Each row of a before or after table is a point. One or more steps were done to the points. Then noise was added and the rows were shuffled. The steps act on columns, c1 being the first. Write out the steps. A step turns or swaps two columns, mirrors them in a line or flattens them onto one, adds a multiple of one to another, or multiplies or shifts one. Angles are multiples of 10 degrees, from the lower column toward the higher: turns from -170 to 170, lines from 10 to 170 but not 90. Use the fewest steps. Two steps may share a column if one is a turn and the other turns, adds or multiplies; they go together, in the order done. Otherwise the lowest column goes first.

Before (8 x 2):
[[ 0.43  0.54]
 [ 0.49 -0.24]
 [-0.30 -0.27]
 [-0.07 -0.70]
 [-0.51 -0.65]
 [-0.11  0.37]
 [ 0.10  0.18]
 [ 0.04  0.52]]
After (8 x 2):
[[ 0.31 -0.45]
 [ 0.09  0.38]
 [ 0.17  0.10]
 [ 0.64  0.25]
 [-0.76 -0.31]
 [-0.40 -0.07]
 [-0.41 -0.57]
 [ 0.31  0.44]]
Steps: turn c1 and c2 by -30 degrees

Before:
[[ 0.13  0.08  0.17  0.13]
 [ 0.09 -0.35  0.02  0.40]
 [-0.15 -0.43 -0.67  0.57]
 [ 0.20  0.19  0.31  0.31]
 [ 0.00 -0.05 -0.09  0.29]
 [ 0.47 -0.35 -0.63  0.26]
 [-0.32 -0.40  0.43 -0.90]
 [ 0.47 -0.30 -0.26  0.16]
 [-1.01 -0.81  0.90 -0.69]
 [-0.29  0.35 -0.19  0.08]
 [ 0.27  0.48  0.10 -0.13]
 [-0.10 -0.24 -0.01  0.51]]
After (12 x 4):
[[-0.07  0.54 -0.04 -0.15]
 [-0.20  0.63 -0.68 -0.32]
 [-1.03 -0.53  0.92 -0.90]
 [ 0.49  0.21 -0.24 -0.26]
 [ 0.19  0.27  0.30  0.25]
 [ 0.29 -0.25  0.12  0.47]
 [ 0.13  0.14  0.15  0.08]
 [ 0.02  0.29 -0.08 -0.01]
 [-0.37 -0.82  0.41 -0.56]
 [-0.29  0.01 -0.18  0.37]
 [ 0.09  0.46  0.06 -0.28]
 [ 0.46  0.27 -0.63 -0.28]]
Steps: mirror c2 and c4 in the line at 50 degrees

Before, 8 rows:
[[ 0.21 -0.29  0.20 -0.10  0.26  0.60  0.34 -0.20]
 [-0.47  0.63  0.60  0.10  0.35 -0.20 -0.19  0.06]
 [-0.19 -0.30 -0.26 -0.01 -0.75 -0.03 -0.48  0.53]
 [-0.34 -0.26 -0.30  0.58  0.59 -0.63 -0.46 -0.06]
 [ 0.61  0.74 -0.53 -0.12  0.22  0.51 -0.57  0.33]
 [ 0.69  0.28  0.46  0.57 -0.22  0.62 -0.12  0.26]
 [ 0.40  0.08 -0.68  0.82  0.24  0.30  0.16  0.04]
 [-0.11  0.70  0.42  0.28 -0.55  0.64 -0.91  0.30]]
After, 8 rows:
[[-0.46  0.58  0.59  0.11 -0.19 -0.32  0.35  0.07]
 [-0.33 -0.38 -0.30  0.58 -0.29 -0.58  0.69 -0.07]
 [-0.19 -0.30 -0.24 -0.02  0.87  0.01  0.06  0.53]
 [-0.10  0.80  0.41  0.30  0.95  0.50  0.51  0.29]
 [ 0.69  0.40  0.47  0.57  0.26  0.55  0.00  0.25]
 [ 0.38  0.13 -0.68  0.82 -0.29  0.28 -0.01  0.03]
 [ 0.21 -0.18  0.20 -0.11 -0.38  0.63 -0.18 -0.21]
 [ 0.60  0.81 -0.53 -0.12  0.10  0.38  0.59  0.33]]
Steps: turn c2 and c6 by -10 degrees; turn c5 and c7 by 150 degrees

Before (10 x 11):
[[ 0.07 -0.14  0.54  0.07  0.57 -0.04 -0.18  0.02  0.46 -0.09 -0.26]
 [-1.26 -0.02 -0.13  0.18  0.32 -0.34 -0.20 -0.23 -0.44  0.02  0.58]
 [ 0.07  0.03 -0.25 -0.27  0.53 -0.48  0.20 -0.46 -0.26  0.03  0.57]
 [-0.21 -0.29  0.19  0.15  0.75 -0.34 -0.06  0.31 -0.43  0.04  0.07]
 [-0.02  0.03  0.16  0.12  0.73  0.10  0.21 -0.26 -0.11 -1.02 -1.09]
 [ 0.32 -0.05  0.10  0.44  0.69 -0.03  0.26  0.19  0.06 -0.05  0.67]
 [-0.48 -0.12  0.41 -0.21 -0.26 -0.59  0.24 -0.12 -0.15 -0.03  0.57]
 [ 0.25 -1.09  0.27  0.22  0.26 -0.15 -0.94 -0.02 -0.42 -0.38  0.42]
 [-0.01 -0.79 -0.17 -0.20 -1.24 -0.50  0.06 -0.63  0.05  0.16 -0.31]
 [ 0.41 -0.37 -0.12 -0.31  0.70  1.20  0.16 -0.09 -0.49  0.19  0.46]]
After (10 x 11):
[[-0.04 -0.78 -0.26  0.00 -1.26 -0.47  0.07 -0.66  0.01  0.19 -0.26]
 [ 0.19  0.05 -0.35 -0.06  0.54 -0.45  0.22 -0.44 -0.15  0.04  0.29]
 [-0.35 -0.11  0.17 -0.39 -0.26 -0.60  0.26 -0.12 -0.36 -0.02  1.06]
 [ 0.23 -0.06  0.39  0.28  0.72 -0.03  0.23  0.19  0.20 -0.08  0.32]
 [-0.17 -0.17  0.49 -0.27  0.58 -0.02 -0.18  0.00  0.43 -0.06 -0.02]
 [ 0.01 -0.29  0.22  0.00  0.75 -0.33 -0.04  0.29 -0.47  0.03  0.02]
 [ 0.40 -1.07  0.35  0.00  0.26 -0.14 -0.97 -0.01 -0.24 -0.39 -0.20]
 [ 0.04  0.01  0.24 -0.01  0.71  0.09  0.22 -0.24 -0.11 -1.01 -1.13]
 [ 0.63 -0.39 -0.27 -0.16  0.68  1.20  0.17 -0.12 -0.21  0.20 -0.45]
 [-0.84 -0.03  0.04  0.22  0.29 -0.33 -0.20 -0.22 -1.03  0.00  1.92]]
Steps: turn c1 and c9 by 30 degrees; add -1.5 times c1 to c11; turn c3 and c4 by -40 degrees

Before (9 x 18):
[[ 0.27 -0.25 -0.09  0.19  0.49 -0.61 -0.63  0.19 -0.20  0.67 -0.03 -0.21
  -0.43  0.10  0.32  0.54 -0.13 -0.02]
 [ 0.63  0.32  0.25 -0.25  0.01 -0.41  0.30 -0.40 -0.19  0.70 -0.82 -0.27
   0.28  0.39 -0.98  0.20  0.36 -0.43]
 [-0.11 -0.06  0.45 -0.14  0.50 -0.20 -0.52  0.35 -0.05 -0.54  0.26  0.20
   0.03 -0.81 -0.05 -0.47  0.67  0.75]
 [ 0.04  0.81  0.76  0.13  0.26 -0.53 -0.50  0.12 -1.00  0.22  0.42  0.17
   0.23  0.96  0.18  0.27 -0.14  0.57]
 [ 0.01 -0.12  0.03  1.06 -0.02 -1.02 -0.40  0.10  0.55  0.63 -0.68  0.35
  -0.09 -0.19 -0.09  0.10  0.12  0.69]
 [ 0.25  0.03  0.70  0.47  0.03  0.10 -0.23  0.34 -0.24 -0.73  0.70  0.10
   0.14  0.39  0.40 -0.03  0.23 -0.20]
 [ 0.42  0.51 -0.24 -0.29 -0.22 -0.16 -0.50  0.45 -0.37 -0.01  0.18  0.00
  -0.44 -0.33 -0.66 -0.13  0.33 -0.14]
 [-0.21 -0.50  0.28  0.66 -0.31 -0.79  0.16 -0.44 -0.08  0.13 -0.47 -0.38
  -0.03  0.21 -0.21  0.09 -0.07 -0.76]
 [ 0.33 -0.42 -0.87  0.84  0.42 -0.32 -0.38  1.03 -0.86 -0.47 -0.59 -0.43
  -0.01  0.69 -0.42  0.46  0.05 -0.53]]
After (9 x 18):
[[-0.08 -0.25  0.29  0.19  0.21 -0.60 -0.65  0.47 -0.19  0.65 -0.06 -0.17
   0.01  0.11  0.34  0.53 -0.16 -0.11]
 [ 0.26  0.29  0.64 -0.25 -0.09 -0.43  0.33 -0.38 -0.17  0.70 -0.84 -0.47
  -0.27  0.42 -0.97  0.21  0.34  0.17]
 [-0.84 -0.42  0.34  0.83  0.19 -0.29 -0.36  0.35 -0.85 -0.50 -0.57 -0.67
   0.98  0.69 -0.42  0.47  0.05  0.13]
 [-0.24  0.52  0.46 -0.31 -0.15 -0.17 -0.51  0.60 -0.36 -0.03  0.18 -0.09
   0.26 -0.34 -0.64 -0.13  0.31  0.10]
 [ 0.30 -0.49 -0.23  0.68 -0.33 -0.80  0.13 -0.10 -0.07  0.16 -0.46 -0.79
  -0.44  0.22 -0.20  0.09 -0.07  0.34]
 [ 0.02 -0.13  0.01  1.06 -0.05 -1.04 -0.41  0.13  0.53  0.64 -0.69  0.73
   0.05 -0.14 -0.07  0.09  0.13 -0.29]
 [ 0.70  0.03  0.26  0.48  0.06  0.11 -0.23 -0.03 -0.22 -0.73  0.70 -0.05
   0.38  0.39  0.37 -0.03  0.20  0.21]
 [ 0.45 -0.04 -0.13 -0.12  0.74 -0.21 -0.49  0.11 -0.04 -0.53  0.29  0.64
   0.35 -0.83 -0.04 -0.50  0.68 -0.48]
 [ 0.75  0.80  0.06  0.14  0.14 -0.54 -0.48 -0.22 -0.99  0.19  0.41  0.48
   0.22  0.94  0.16  0.29 -0.12 -0.34]]
Steps: swap c1 and c3; add -0.5 times c16 to c5; turn c8 and c13 by 70 degrees; mirror c12 and c18 in the line at 20 degrees

Before (12 x 24):
[[-0.37  0.73  0.17 -0.25  1.59  0.02  0.67  0.56 -0.20  0.49 -0.21 -0.26
  -0.17  0.08  0.59  0.33 -0.28 -0.04 -0.17  0.28 -0.53 -0.13 -0.42 -0.27]
 [ 0.56 -0.14  0.25 -0.14  0.38 -0.02 -0.16  0.02 -0.72 -0.52  0.59 -0.74
  -0.72  0.22  0.12 -0.45  0.46 -0.15  0.35 -0.04 -0.28  0.82 -0.54 -0.08]
 [ 0.11  0.37  0.95 -0.16  0.37  0.25  0.16  0.59 -1.14 -0.33  0.25  0.24
   0.00 -0.73  0.31 -0.16 -0.19 -0.48  0.12  0.08  0.23  0.11  0.13  0.15]
 [ 0.27  0.27  0.82 -0.09  0.07  0.46 -0.01  0.25  0.03 -0.05 -0.56  0.49
   0.14  0.15 -0.80  0.01  0.18 -0.39 -0.59 -0.37  0.24 -0.41 -0.35  0.15]
 [ 0.69  0.16 -0.66 -0.28  0.52  0.84 -0.83  0.34  0.54 -0.20  0.84  0.32
   0.51  0.27  0.43 -0.39  0.01 -0.49  0.07 -0.33 -0.06 -0.74 -0.50 -0.40]
 [ 0.20  0.77 -0.12 -0.21  0.34  0.48 -0.54  0.26 -0.19  0.02 -0.10  0.34
   0.00  0.26  0.11 -0.17 -0.36  0.22 -0.39 -1.07  0.01  0.00 -0.14  0.52]
 [ 0.83  1.03  0.45  0.12  0.75  0.03 -0.16 -0.41  0.01  0.85 -0.25 -0.42
  -0.02  0.94 -0.40  0.73  0.33 -0.17  0.68  0.18 -0.77  0.26 -0.02 -0.26]
 [ 0.97 -0.45  0.74  0.19  0.73 -0.13 -0.06 -0.31 -0.33 -0.30  0.10  0.52
  -0.19  0.45 -0.13  0.16  0.05 -0.42  0.32 -0.03  0.51  0.05 -0.60 -0.51]
 [-0.02  0.10 -0.23  0.41  0.24 -0.11 -0.54 -0.21 -0.16  0.15  0.12  1.28
   0.09  0.18  0.08  0.33  0.37 -0.13 -0.44 -0.60  0.10  0.44  0.41 -0.50]
 [-0.04 -0.25  0.57  0.03  0.31  0.58  0.62  0.32  0.27 -0.58  0.10 -0.36
   0.41  0.24  0.13  0.75  0.59  0.25 -0.61 -0.28 -0.19  0.65  0.45  0.05]
 [-0.28  0.54  1.21 -0.07  0.18 -0.07  0.03  0.06 -0.93 -0.11 -0.14  0.44
   0.48 -0.01 -0.42  0.01  0.10  0.56 -1.42 -0.75  0.11 -0.18 -0.64 -0.06]
 [-0.16 -0.39 -0.20  0.19 -0.15 -0.34 -0.22  0.19 -0.25 -0.27  0.75 -0.35
   0.40 -0.06  0.29 -0.17 -0.02 -0.22 -0.07 -0.07 -0.23  0.55  0.22  0.22]]
After, 12 rows:
[[-0.34 -0.50  0.83  0.01  0.10  0.50  0.09  0.20  0.01 -0.08 -0.55  0.50
   0.07  0.15 -0.78 -0.04  0.20  0.00 -0.59 -0.41 -0.11 -0.46 -0.35  0.15]
 [-0.61 -0.46 -0.63  0.71  0.50  0.88  0.54  0.36  0.55 -0.20  0.84  0.32
   0.59  0.24  0.46 -0.31  0.00 -0.10  0.19 -0.32  0.39 -0.72 -0.46 -0.49]
 [ 0.31  0.05 -0.23  0.31 -0.14 -0.37 -0.18  0.19 -0.24 -0.21  0.74 -0.38
   0.40 -0.12  0.23 -0.11 -0.06 -0.43 -0.07 -0.05  0.03  0.43  0.32  0.16]
 [-0.18 -0.59  0.96 -0.14  0.38  0.25  0.12  0.62 -1.12 -0.41  0.26  0.19
  -0.04 -0.81  0.26 -0.17 -0.15  0.14  0.14  0.11 -0.14  0.14  0.08  0.23]
 [-0.19 -0.25 -0.10  0.51  0.29  0.49  0.36  0.24 -0.11  0.00 -0.12  0.28
   0.04  0.32  0.15 -0.16 -0.39  0.74 -0.38 -1.04  0.10  0.01 -0.25  0.54]
 [ 0.54 -0.40  0.14 -0.73  1.56  0.03  0.16  0.55 -0.22  0.52 -0.25 -0.22
  -0.18  0.09  0.60  0.39 -0.30  0.54 -0.12  0.31  0.29 -0.17 -0.42 -0.31]
 [-0.32 -0.04  0.22  0.13  0.30 -0.04  0.23  0.06 -0.67 -0.51  0.61 -0.79
  -0.76  0.27  0.00 -0.42  0.47 -0.25  0.35  0.05  0.45  0.82 -0.55 -0.16]
 [ 0.08  0.32  0.53 -0.62  0.38  0.51 -0.10  0.33  0.24 -0.53  0.16 -0.38
   0.44  0.27  0.15  0.73  0.64 -0.12 -0.63 -0.38  0.07  0.55  0.62  0.06]
 [ 0.07  0.18  1.16 -0.10  0.17 -0.11  0.08  0.06 -0.85 -0.08 -0.14  0.35
   0.50 -0.07 -0.41  0.06  0.09  0.74 -1.36 -0.79 -0.28 -0.16 -0.70 -0.01]
 [-1.10 -0.14  0.65  0.11  0.75 -0.12 -0.16 -0.28 -0.31 -0.38  0.09  0.48
  -0.19  0.45 -0.17  0.17  0.03 -0.63  0.28 -0.06  0.01 -0.09 -0.57 -0.57]
 [-0.31 -0.54  0.50  0.24  0.66 -0.01 -0.05 -0.30  0.04  0.87 -0.27 -0.40
  -0.03  0.94 -0.34  0.61  0.33  0.79  0.66  0.25  1.11  0.29  0.03 -0.30]
 [-0.01 -0.12 -0.24  0.57  0.11 -0.18 -0.34 -0.16 -0.14  0.07  0.06  1.33
   0.00  0.22  0.05  0.38  0.36 -0.07 -0.44 -0.47 -0.07  0.49  0.44 -0.55]]
Steps: turn c1 and c21 by 150 degrees; mirror c2 and c18 in the line at 60 degrees; mirror c4 and c7 in the line at 140 degrees
